Each row is a point. To make a cloud, some directions were put in groups of two or more. Within a group, all points are equally far from the middle, so they leave a hole (a ring in 2 directions, a hollow ball in 3). The other directions are filled evenly. Then the cloud was stretched, turned, moved and blurred a little. Count the holes, and give their numbers of directions, smallest first.

Cloud:
[[ 54 -20]
 [ 22  33]
 [ -6  18]
 [ 23   3]
 [ -7 -35]
 [ 53  -4]
 [-54  -5]
 [  8 -24]
 [-38  10]
 [  2 -40]
 [ 27 -60]
 [ -9 -29]
 [ 10  -9]
 [ 46  -4]
 [ 22 -16]]
Holes: 0

Cloud, 19 rows:
[[-31  18  43]
 [ -3 -40 -25]
 [ 24 -30  -7]
 [ -3 -38 -36]
 [-41  -2  35]
 [-21  24  52]
 [ 24 -14 -41]
 [ 46 -27  48]
 [ 21 -26 -27]
 [-31   8  59]
 [ -4 -44  27]
 [-39  25   1]
 [ 12  33 -20]
 [  4 -40 -14]
 [ 42 -18  21]
 [-46  11   8]
 [-33   0  60]
 [ 20  31  20]
 [ 25 -23 -24]]
Holes: 1 (2)

Cloud (32 x 4):
[[  2 -41 -24  34]
 [ 20  15  23  10]
 [ 20   6 -38 -16]
 [ 10  31  37 -13]
 [ 25  16 -18  15]
 [-27   3 -36   4]
 [ 27   8 -32 -11]
 [-13  -4   8  11]
 [-26  25 -29  -6]
 [-24  18  15  -5]
 [-19  -4  11  51]
 [ 16   4 -52   3]
 [-10 -10 -15   6]
 [ 12  -1  -5  21]
 [ 41 -14 -30  -2]
 [ -9  -9  -9  31]
 [  1 -35  60  11]
 [ 15 -34  24  27]
 [-19  17  22  -9]
 [ 15   1  49  -5]
 [ 45  -9  23 -11]
 [-40 -14   4 -12]
 [ 15 -48   0  28]
 [-37  -6  17 -15]
 [ 22   0 -28  21]
 [ -8  31 -20 -18]
 [ 39 -30  35 -10]
 [ -4 -35  57   7]
 [ -3 -47   2 -13]
 [ 16   9  11  -1]
 [ -9 -37   9  -8]
 [-35  -7  27  -5]]
Holes: 0

Cloud:
[[ 29 -19 -26  11]
 [-21  12 -27  13]
 [ 37   5  28   5]
 [ 15 -15  18 -25]
 [ 28   8 -10   1]
 [ 32  26 -13  20]
 [ 16 -28  -2  26]
 [  7 -10 -34 -21]
 [ 12 -25  18  -5]
 [ 33  27  18   2]
 [-18  30  12   1]
 [-10  28  26  34]
 [ 40   7  16  12]
 [ -8  16  -2  49]
 [ 15 -28  -9  42]
 [-39  -6 -28   0]
 [ -6   6 -19  60]
 [-14 -18  16  18]
 [ 35   0  37  11]
 [-18  -3   1  32]
 [ 40  11   2  14]
 [-34  -3 -45  -3]
 [  1  -4 -28 -28]
 [  2  33   4  -3]
 [-22   9  19  19]
 [ 23 -18  -5  -5]
 [  2 -29  21 -31]
 [ 16   4  -9 -17]
 [ 29  -8  12   1]
 [ 39   6  10  12]
 [  0  21 -36  24]]
Holes: 1 (2)

Cloud:
[[ -4  26  17  46 -25 -14]
 [ 44  37 -47  22 -27   6]
 [ 57 -17  39  19  21 -11]
 [ 23  33  32 -16 -25 -30]
 [ -7 -12 -54   7 -21 -14]
 [ 16  -2  27 -30  10 -24]
 [ 43  20  43   6 -50   1]
 [ 16 -40 -29  12 -12  -1]
 [ -4 -24  22 -21  45  52]
 [  3   8 -54 -29 -23 -17]
 [ 15  13   9  10  34 -34]
 [ -1  39  28 -31 -50   5]
 [ 13  19 -48  26 -25  19]
 [ 37  27  50 -10   8  29]
 [-31  26  28  -3 -44  -1]
 [ 29 -10   1  -2  -9   3]
 [  9 -16 -12  17 -20   4]
 [ -8  28  26 -17 -42 -19]
 [ 40  27   1  13 -26  31]
 [ -3   2   7 -26 -23   0]
 [  3  -6 -32  13  -3 -21]
 [ 31 -19  -7  25 -36  58]
 [-38  21   2  19 -24  20]
 [ 51  11  31  -2  15  10]
 [ 26   3  29 -27 -25  -6]
 [ 36   3  32 -26  33 -31]
 [-26 -31 -11 -11 -14 -23]
 [ 39 -18  -3  -1 -16  40]
 [-31  -3 -44 -18  -4 -19]
 [-27   2 -24 -16  27 -14]
 [-13  14  40  16 -48  20]
 [ 28   9  20  34 -52  11]
 [-18  21  24  43  -9  18]
 [ 25  36  12  21 -46  -2]
 [ 12  -3  26  47  23  -6]
 [-11 -11  29  15 -25   1]
 [ 25  -9 -33 -19  36 -10]
 [ 41  14 -18   4  29  53]
 [  9 -25  12 -25   4  44]
 [ 34 -25   9 -27  26  -3]
 [ 60  -8 -20  11  26   1]
 [ 24   2   7  -1   1   0]
 [ -7 -17  11  -8 -32  24]
 [ 29   4  50 -10  19 -16]
 [ 27  -7 -40 -27 -34 -17]
 [ 20 -11  42 -36  -4 -22]
 [  6 -16  40   2  17 -29]
 [-19  28 -30  -5  18  37]
 [ 48  -3  60  23   7  25]
 [ -5 -30  39  22 -35  26]
 [-21  -9  35  12 -21   6]
 [ -4 -26  15 -15  44  44]
 [ -8 -26  37   1   6  19]
 [ 25  16   0  11  22 -27]
 [ 34 -12  50 -29  15  -5]
 [-17   1  -8  43 -24 -25]]
Holes: 0

Cloud, 47 rows:
[[  2 -23 -44   2   3  12]
 [ 34   2  13  46  11 -21]
 [ 48  32  10  35  -1  -2]
 [ 37   1 -15  16  40  13]
 [ 13 -22 -23  10  17  37]
 [ 32  -3  -9  26  32 -22]
 [  2  24 -18  -4  23  17]
 [-13  -2   8  32  35 -15]
 [  0 -11 -13  13  33  -3]
 [ 20   2 -10  21  57  20]
 [ 13  20   6  12 -12 -16]
 [ 46  47 -20   7  13  -1]
 [ 45  50   1  -1  15 -17]
 [  0 -31 -31  -2  30 -24]
 [ 27  23  18  -8  27 -31]
 [-20   9   4   1  42  13]
 [ 15   9 -25 -15 -10 -29]
 [ 12  21  -5 -18  11 -12]
 [ 31  34  19  15   3 -33]
 [-13  -4 -31  15   2  15]
 [  9   0 -33  -6  -3 -15]
 [ 20  19   2  21  60  -5]
 [-15  10 -22  -3  25   5]
 [  5  10 -27   2   7 -18]
 [ 53   1 -40  54 -10 -26]
 [ 26  50  12 -16   5   0]
 [ 51  23 -12  32   1 -13]
 [-20 -19   6 -17  13 -28]
 [ 56   2 -15 -32  -5  14]
 [ 28 -18 -30  16  54 -34]
 [ 18  12   9   5  47 -20]
 [-24 -42  26  -6   8  11]
 [-11  -9  17   5  37 -18]
 [ 29   5 -57  35  12 -30]
 [ 49  21  -9  24  32  24]
 [ 20  12 -51  18   9  16]
 [-27   4 -26  16  43  -1]
 [ 41  -6 -19 -19  10   6]
 [ 45   2   9   0  36   7]
 [ 56  -6 -16   7  57 -11]
 [ 48   4 -32   2  14 -25]
 [-15  -1 -43   4  56  17]
 [ 19  34   6  27  20 -44]
 [-14  20 -56  12  11 -12]
 [ 24 -10  11  45   5 -16]
 [ 14 -10  19 -35  38  17]
 [-36 -18 -10   1  40  -6]]
Holes: 0

Cloud (80 x 8):
[[ -7   8 -15 -15  -8 -19  25 -22]
 [  1  20 -16 -35 -17 -21   4   3]
 [ -7  -9 -11 -39  15   6 -14 -11]
 [  3  21 -20 -29   7  11  12  15]
 [  0  22 -10 -19  -6  33  27  -2]
 [ 11   7 -27   9 -43   9  13  17]
 [-11   9   7 -19 -31  24 -35  -8]
 [  8   9   5  11 -18 -11  13 -41]
 [  3  10  -3  10 -11 -15  23 -31]
 [-21 -16  -1 -20 -30  21   5 -13]
 [ 23  13  32 -32 -10  15  -5  15]
 [  9 -24 -13  -5 -14  12  21  32]
 [ -3 -30  -3  -6 -12 -24  -1  17]
 [ 27   8   7  15  21   4  -9 -11]
 [ 22  -1 -16  15   3 -13  20   8]
 [ 30  18   3   4  15 -19  -6  -5]
 [ 18  29  15 -20  12  11 -24  13]
 [  4  14  -8 -36 -43   6  -4  -8]
 [ 15  25  14  -9  18   1  25 -19]
 [ 39   3  11  20  -2 -10   4  -5]
 [ 13   7 -22 -33  -5 -23   8  -2]
 [-14  -4  -6  22 -34 -23   6  -2]
 [ 29 -35 -14 -11 -28 -11  -7   4]
 [-21  38  25   5 -13  23 -12  -2]
 [ 10  -2   3 -31 -14  -3 -35  16]
 [-13   1  10  34  -1   9  -1   2]
 [ 26   2  -1   5  14  25  24 -12]
 [ 39 -16 -10  -2 -37 -18  -3  10]
 [ -9  22   7 -10 -29   2 -47  -8]
 [-28   9 -13  15 -13  13  21  -3]
 [ 36 -21 -17  17 -29   7   6  12]
 [-12  -3 -11  25 -33 -20  -6  -4]
 [ 35 -13  37  11 -13   3  -7  -2]
 [  7  20  35   7 -30   6  26   3]
 [-25  22  -6 -23  12   7 -31 -11]
 [ 22  -5  10  11 -25   9  40  -2]
 [  7 -15  34 -30  -4  22  -5  -9]
 [  3 -24 -26   8 -16  13  -7  20]
 [ 41  10   1 -29 -12  -7 -21 -21]
 [-18  48  14 -15   5   5  11  -4]
 [-12  18 -12 -21 -28 -17  11  16]
 [ 16  -9 -28   6 -18  -1  30  14]
 [  5 -11 -18   0  16  22  21  11]
 [-31  34  12 -22   3  10  13 -10]
 [  3  30 -12 -13 -23  13 -27 -39]
 [ -4   5 -28 -12 -17 -20  21 -13]
 [ -9  36 -14   0 -22 -10   0  18]
 [  2   8  -9  33 -33   9   9 -18]
 [-17  16   5  -8 -43  -1 -30   9]
 [ 17  11  13   0  -5  34  32   9]
 [  4   0  -2  -2 -36  27  24 -26]
 [ 23   4  19   4  12 -14 -29 -17]
 [  0  10  31  -1   4 -25 -31   4]
 [ 22  38  29   0   6  -9   5  -3]
 [ 14 -20   9 -18  19  -6   9 -20]
 [ 17 -20  -6 -14  15  21  10 -21]
 [  5  38  -2 -37 -18  11 -14 -17]
 [ 13  45  34  -8 -16 -12  -9  -8]
 [ 12 -12  -6 -22  10 -31   0   8]
 [-10  -3 -19 -11 -16  15 -11 -42]
 [-33  33   3  -9 -14  -3   1  14]
 [ 29   0   6  17 -23  29  26  14]
 [ 18  -6  -9   5 -60  -8  10  -1]
 [ 21  35  -1 -16  -1 -12 -19  13]
 [-19  13  17 -14 -33 -13  19  13]
 [-13  22  35  10   3  25 -12 -16]
 [  3  21  -1 -23  25   0  19  12]
 [ 27  -6 -18   0 -43  -3  10 -26]
 [-30  29  -5  -2 -20  18  -4  10]
 [ -3   7  26   8  28   1  -7 -16]
 [ -3  15  37 -23  -5  13 -34 -23]
 [  2 -13  -4  27 -35  -8 -17 -19]
 [  3 -10   2  24  -8  11  -1  31]
 [ 12  -5  22 -34 -15  -4 -32   9]
 [  0   1 -28   5 -52   5   8   2]
 [ 16  34  -1 -28   7  14 -15  10]
 [-14 -15  37  -5 -22  14   7   0]
 [-13  27  36  13  -7  23 -16 -11]
 [ 11  12   7 -18   2  28  36  -6]
 [ 38  21  -7 -22 -17  14 -16 -29]]
Holes: 2 (2, 6)

Cloud:
[[ 23  34  -5   8  12  19 -21 -23]
 [  5  -1  18  -6  23 -40 -19  36]
 [ 23   5  19 -13 -31 -44  -1  36]
 [-52  16   1   7 -22  14  31 -30]
 [ 23  24  11 -22 -37   1 -20   8]
 [-44   4 -16   6  -8 -34 -23  17]
 [  1  21 -26  -6 -18 -20  20  21]
 [ -9  13  24  -9  16 -31  10 -35]
 [ -9  -2 -28  12 -40 -19  -9   9]
 [-43 -16   1  28   1  -5  34 -10]
 [-18  15 -12  54   7 -24  10  14]
 [  0  -6  -6  42  24  22  15  13]
 [ 25  27  13  22  13 -22 -35  14]
 [-11  25  41  -4   7  13   6  37]
 [-30   1   4 -29  23  31   2   5]
 [  7 -39  -4  29 -26  15  15  31]
 [-18  31  17  39 -50   0  10  13]
 [ 22  51  33  -9  -4  -9  24   1]
 [-17  18 -11 -30 -42  -2  19  -7]
 [  4 -18 -10 -33  24  17  -3  27]
 [-46  33  -8  31 -34 -18  18  -2]
 [-53  -9  -4  -8  -5  22  -5  33]
 [ 36   5  13  -1   1 -46  -6  30]
 [  8 -20 -20 -18  18  19  -2  34]
 [ 49  25  24  15  -4   0   9 -18]
 [-16  18 -17  48   4  28 -13 -16]
 [-43  37  14  -5   1  -8  47  22]
 [-27 -21  -8  45  -4  30  -4  10]
 [ -6  14   8 -24  -3 -15  55  44]
 [  0  33 -10   3  -8 -13  52  -5]
 [ -1   4 -11   3 -39   3  -2 -41]
 [-23  31  -5 -22  13   8  33 -24]
 [-38 -12  24 -30  -4  14  -9  -7]
 [ 15 -12   9  14 -21  14  55 -15]
 [ 13  23 -25  -3 -25 -12   0  -6]
 [ 20 -32  14  -1  -5 -12  39  35]
 [ 14  -3 -15  13  -7  15  42 -23]
 [-28  -3   0 -17 -37  52  14  -8]
 [-13  38  14  53  -6  -3  24 -15]
 [  6  15  14   0   9  36  57  -6]
 [ 16   6 -14  31  16  42  10  11]
 [-33   4  31  15 -29 -37  39  -5]
 [ -8 -18 -14 -19  26  13  29  14]
 [  4 -24  27  -8 -34 -19 -10  52]
 [ 17  -6  27 -18  18 -43  27  23]
 [  6   3 -22 -13 -13 -26  17 -11]
 [-19  -8  -2  15 -17  42 -40  -7]
 [-24 -10 -17  15  22 -22  -4 -14]
 [-36 -31 -10  15 -29 -13  15  35]
 [  3  15  -2  50  13 -15   4  34]
 [ 10   8  11  22  20 -12 -15 -40]
 [-10  10  36  34  -2  -7  25 -29]
 [ -6  34  44   4   6   6  30 -17]
 [-10  16  -1 -34   1  32  43  34]
 [ 16  18  16  42  15  24  29 -10]
 [-26  15 -10 -28  20 -17  30  -7]
 [-20 -20  33   2 -34 -41  32   6]
 [ 32 -33  24  11 -17  28  19  25]
 [  0  -9  40  30 -19  22  -7 -17]
 [  0  -8 -21   5  25  21  -7  33]
 [ -5  13  23  49 -19 -42 -11  -3]
 [ -9 -24 -10 -10 -23  13  47 -16]
 [  1  19  23 -53  16  -3  16  -5]
 [  9 -28  29  -5 -28  32 -25   3]
 [-13 -36  29   6 -27  -6   7  44]
 [  9   7  24  48  14 -23  11 -14]
 [-16  30 -10 -21  -1 -15  47  25]
 [-33 -20   5 -11  -2  -1 -38  27]
 [-34  47  -9  -3  -3 -16 -14   1]
 [-22  -4  40 -16 -19  13   0 -26]
 [ 24  -1  29 -13  12 -34  40  -8]
 [-11  -3  32  -5 -43 -34  43   2]
 [-27 -35  -2   6 -11   3  -7 -33]
 [ -8   1 -10 -11  24 -31 -23  24]
 [  0 -15  37  -1  27  -4  20  22]
 [-13 -13  41  -2 -34 -15  34 -19]
 [-19   3   6   5 -33 -47 -23 -14]
 [  2   7 -23  16  21 -13  12 -22]
 [  0  17 -21  19  14  13  -4  46]
 [ -3 -14  21  -5  27 -41  -5  -1]
 [ -4  38  -4 -39   2  25   9   6]
 [ 41  -4  -5   3   7  19 -12 -30]
 [  4  37 -13  -3   4  24  24 -32]
 [ -2  -7  24 -17 -38  -9  25  60]]
Holes: 3 (2, 2, 4)

Cloud (94 x 9):
[[ 21  -4  17   3  24  -4 -28  -7  -3]
 [  1  -4  27  21 -19  13 -11  22   6]
 [-23  -4  11 -21 -12 -18  28 -46  18]
 [ 19   5  -1 -11  -3  -4   6   3 -24]
 [ 23   2 -17   2  16  27 -16  14   7]
 [ 36  15  -7  -7  -3  -8 -11 -15  -5]
 [-18  23   9 -16  21 -15   2   9 -34]
 [  8  14 -25 -20  23 -15  -8  29 -18]
 [ 34 -12 -23   7   1  16 -23  -8  -8]
 [ -6  18   4  15 -36 -24  22   3   9]
 [ 34   1 -12  18 -11   6  12  10   2]
 [ -9  21 -23 -23  -8  15 -20   6  -4]
 [-30  29   4   2  -5 -21 -23  24   7]
 [  6  -4  21  13 -23  26  -4 -41  11]
 [-15   0   2  21 -29 -29  11 -21  20]
 [ 25   8 -15 -11   9  10 -34  15 -19]
 [-19  -4 -19  -6  -4  20   9 -28   8]
 [-13  29  14   3   7 -12  25   0  -2]
 [  3   0  -4   1   1 -36  27   9  -1]
 [-32  29  -6 -17 -13 -11  33   7  -3]
 [ 17  37   3   1 -14 -10  -7  29   4]
 [-18  -1  -8 -31 -11 -26  17  -2   3]
 [ -1  -7  -6 -14 -21 -43  21 -14  14]
 [ -4  -7  13  -4 -21  14  -7   5  -2]
 [-19  -4  -9  -6 -14  11  -7   3  20]
 [ 16   7  -6  -1  10   4 -21  60 -15]
 [ 38 -19   2   5  -9 -29  15   3  25]
 [ 16  -5  15   4  -3 -18 -22 -16  35]
 [-17   7 -32  19  -1  -7  12   0 -20]
 [ -5 -12  22  25  -5   4 -27   2  29]
 [ -8  -6 -15 -32  14 -26   6 -11 -11]
 [ -5 -16  13 -22  -4 -18   5  -1   8]
 [  3  22  12 -34  -9   7  -4  -7  16]
 [ 16  -2   9 -24   7 -15 -23   7 -12]
 [ 38   9  -7 -15   0   7 -28  -9   7]
 [-38  30  21   0  14   2 -16 -15  -4]
 [-10  14  -9   8  -7 -18  36 -15   4]
 [  5  -3  17 -17 -10 -10  -1  27  25]
 [ 26  11 -15  -4  19  -9  -4  18  -4]
 [ 21 -17 -21   0 -20   0 -21  27   8]
 [ 17  37   8   0  -3   4 -19   1  14]
 [ 31 -26  10  16 -10 -21 -19   0  38]
 [-17  23  31 -22  10 -13  15 -18   3]
 [ 48  -9  -6  26 -17  10  -7  -7  35]
 [ 14   9  17  26 -31 -16  -5   6  10]
 [-23  -8  -5  -6 -14   1  11 -40  34]
 [  6  -3   8  -4 -13 -43  16 -21  15]
 [-29   5 -19   4   9   9   6 -17  -9]
 [-11 -15  26   5 -26   5   3 -41  30]
 [-15  20  10  28  -5 -14  -5  -2   8]
 [-27  28  -1 -23   6 -21 -27   1   5]
 [-19  21   8   0  37  -3 -21   7 -23]
 [ -4 -15  -9   6 -16 -51  15   1  10]
 [ 23   0 -19  -5   4  19 -27  23  -3]
 [ -1  13  -2 -30   8 -16   9  23 -16]
 [  2   4  -6  20   5   6  22  -4   8]
 [-32   9  -2 -13 -10 -48   6  -7   1]
 [-18 -25 -15  11   2  -4  -2  -8  20]
 [  5  26   1 -22  -4  -8 -33  28 -13]
 [-17   1 -27  10  -7   0  -6 -16  11]
 [-18  -1  19  27 -25 -10   6 -21   9]
 [-27   7  18   5 -13 -10  18  16  -4]
 [-24  15 -19 -17 -18 -10  19 -26  21]
 [ 10  24  -6 -28  -5 -12 -11   9  24]
 [ 15  15 -10   0 -27   1  12   5 -19]
 [-17   6  22   0   8  -3  21  15   7]
 [-16  -4 -15   2 -17 -12  38  -2  34]
 [ 35  -8   7  26  -3 -15 -17  13   0]
 [-14 -10  -5   6 -39 -14   0  -3  21]
 [ 22  27 -11   1 -18 -24   6  27  10]
 [-16   7  -2 -24 -14 -14   1  30   7]
 [ -4  -5  23  10 -31 -33  16  -2  21]
 [  0 -31 -16   4   1 -22   0   1  22]
 [ 27   4  -3  17   1  25 -32  21   6]
 [ 39   2  -3  -3  -1  26  -5  23  24]
 [-43  36  13   0  19 -13 -26   8 -30]
 [-27  26 -37   7  -7   4   1  16  -6]
 [-18  10   4 -13   2 -14  24  34  -3]
 [ 10  19 -12 -14  -6 -41  20  16   6]
 [ 21  19  -1 -12  -7  10  21 -31  15]
 [  7 -10 -18 -24   3 -19   1  20  -2]
 [ 20  19  30  17   8   4 -24  37  10]
 [ 29  21   0 -14  10  10 -34  18  -1]
 [  8 -24 -15 -11 -14 -31  12  21   3]
 [ 19 -25  -8  -1 -39 -14  18  -8  43]
 [ -1   0  36  24   4  10 -20 -16  19]
 [  5 -24  -2 -11  13 -12  -6  18  11]
 [ -9  -3 -21 -28 -20   4  -2  -8  -1]
 [ 19   8   1  12 -11   9  33  -3  30]
 [ -6 -10  13   4  -4 -34  13 -22  40]
 [-17 -28   6   6   4  12 -15 -17  -5]
 [ 24 -12   8 -18 -13  -5  -8  14  11]
 [-19   2 -35  27  -7  -2  -7  14 -15]
 [ -9   0 -19 -29 -20 -39  22 -13  -1]]
Holes: 1 (6)
